Every row gives one point. The window is the flat piece filled in between its corners: a triangle in 3 columns, a solid with four corners in 4, and so on. A path goes straight from each point to the next, and from the last back to the first. After which points does the path pass through the window?
In the rows, zero is written as 128.

Window (3 x 3):
[[109 155 105]
 [114 109 136]
 [161  61 119]]
Path:
(1): [121  72 103]
(2): [183  81 142]
(3): [174  92 133]
(4): [126  75 104]
(5): [144  63 101]
(6): [171  79 124]
(7): [175  73 132]
(8): [124  34 117]
Through the window after points: 1, 3

Window (4 x 4):
[[108  62 173 142]
 [176 159  77 157]
 [117 182 131 112]
 [110  44 135  43]]
Path:
(1): [130 110 189  92]
(2): [102  94 124 141]
(3): [124  80  81 123]
(4): [178 113 174 102]
(5): [143 104 164  85]
(6): [68 87 98 94]
(7): [ 91 148  88 155]
(8): [135 141 177  83]
Through the window after points: 1, 5, 7

Window:
[[118 165 139 156  91 181]
 [125 173 140 150 106 113]
 [168  70 144 228 135 100]
 [180 118 180  28 116 105]
 [127  65 115 216  95  97]
 [137  95 148 100 157 109]]
Path:
(1): [175 116  96  87 128 122]
(2): [174 142 127 125 123 136]
(3): [107 129 182 132 113 149]
(4): [130 121 189 103 109 122]
(5): [189 125 110  93 121 115]
(6): [201 131 147  78 124 124]
(7): [ 97 108 208  45  98  79]
(8): [138  93 162 187  93 122]
(9): [141 111  64 209 116  86]
(10): [159  73  97 185 119 123]
(11): [132 114 184 223 132 102]
(12): [156  82 180 174 128 106]
(13): [169  82 111 175 130 128]
(14): [190 111 113 129 138 117]
(15): [ 97  89 179 147 143 104]
(16): [145 129 236  91 103  93]
Through the window after points: 4, 6, 14, 16

Window, 6 rows:
[[214 183  80  93 156 131]
 [232 145 140  92 160 154]
 [ 91 109 111 140  90 136]
 [183 176 144 131 129 104]
 [ 89 136 113 205 106 173]
 [ 35 100 116 201 148 132]]
Path:
(1): [ 32 132 175 137  66 174]
(2): [ 71 159 132 152 120 143]
(3): [164  98  84 200 109 164]
(4): [187 145  92 127 141 118]
(5): [161 192 137  65 150 142]
(6): [145 156 117 106 166 147]
(7): [175 141 106 130  96  94]
(8): [149  49  81 160 110 144]
(9): [ 90 175 138 136 105 142]
(10): [121 188 113  98 141 170]
(11): [181 141  93 164 131 133]
(12): [211  79 113 134 149  99]
(13): [121 194 101 113 145 142]
(14): [ 83 146 179 133 164 173]
(15): [124 108  71 177 119  86]
(16): [146 107  86 193 169 103]
Through the window after points: 2, 8, 10

Window:
[[ 78 100  52 144 172 160 139 152]
 [187  91  93 113  56  69  74 130]
 [125 169 153 138  61 126 120 200]
 [105 201  61 106 160  88 152  88]
 [ 83  84  93 142 100 134 178  99]
 [160  88 121 135 109 184 132  86]
 [230 148 130 178 146 119 128  85]
 [ 78 171 145  76 149  61 145 146]]
Path:
(1): [110 137 140 166  92 106 112 162]
(2): [ 98 122 118 162  85 127  87  98]
(3): [219 174 143  97 126 103 188 153]
(4): [143 121 100  98 141 106 195 160]
(5): [116 111 137 135  90 123  93 112]
(6): [ 49 105 121 131 124 123  91 123]
(7): [181 161  52 123 151 125 190 168]
(8): [168 161  91  62  96 176 194 133]
Through the window after points: 6, 8

Window:
[[129  65  92 167  84 198 123 114]
 [131 110 154 109 125 179 166 130]
 [ 99  65 138 119 111 144  52 125]
 [127 125 138 171 168   7 106 115]
 [122 148 123 102 125  69 116 123]
 [132 160 143 166 129 102 119 148]
 [124 160 120 129 172 148 104 106]
 [141 122 170 158  89  74 130  84]]
Path:
(1): [174 151 117 117 164 156  85 122]
(2): [ 77 147 136 157 149 104 131 105]
(3): [ 74 175 150 149 104 154 152  98]
(4): [172  74 138 112 119 112  85 121]
(5): [175  96 134 123 112  87  55 128]
(6): [ 83 127 140 140 140 111 156  91]
(7): [104 108 142 133 114 140 128 108]
(8): [178 122 151 112 122 156  97 151]
(9): [173 105 132 162 109  96 111 108]
(10): [ 77 116 144 153 102  96  99 103]
(11): [ 83 113 126 128 123  89 114 102]
(12): [137 120 136 131 137 110  92 127]
(13): [178 165 129 118 134 128 111 127]
(14): [ 67 122 133 169 162 112 138 107]
(15): [105 114 127 155 118 115 112 126]
(16): [164 125 119 107 161 103  95 130]
Through the window after points: 1, 11
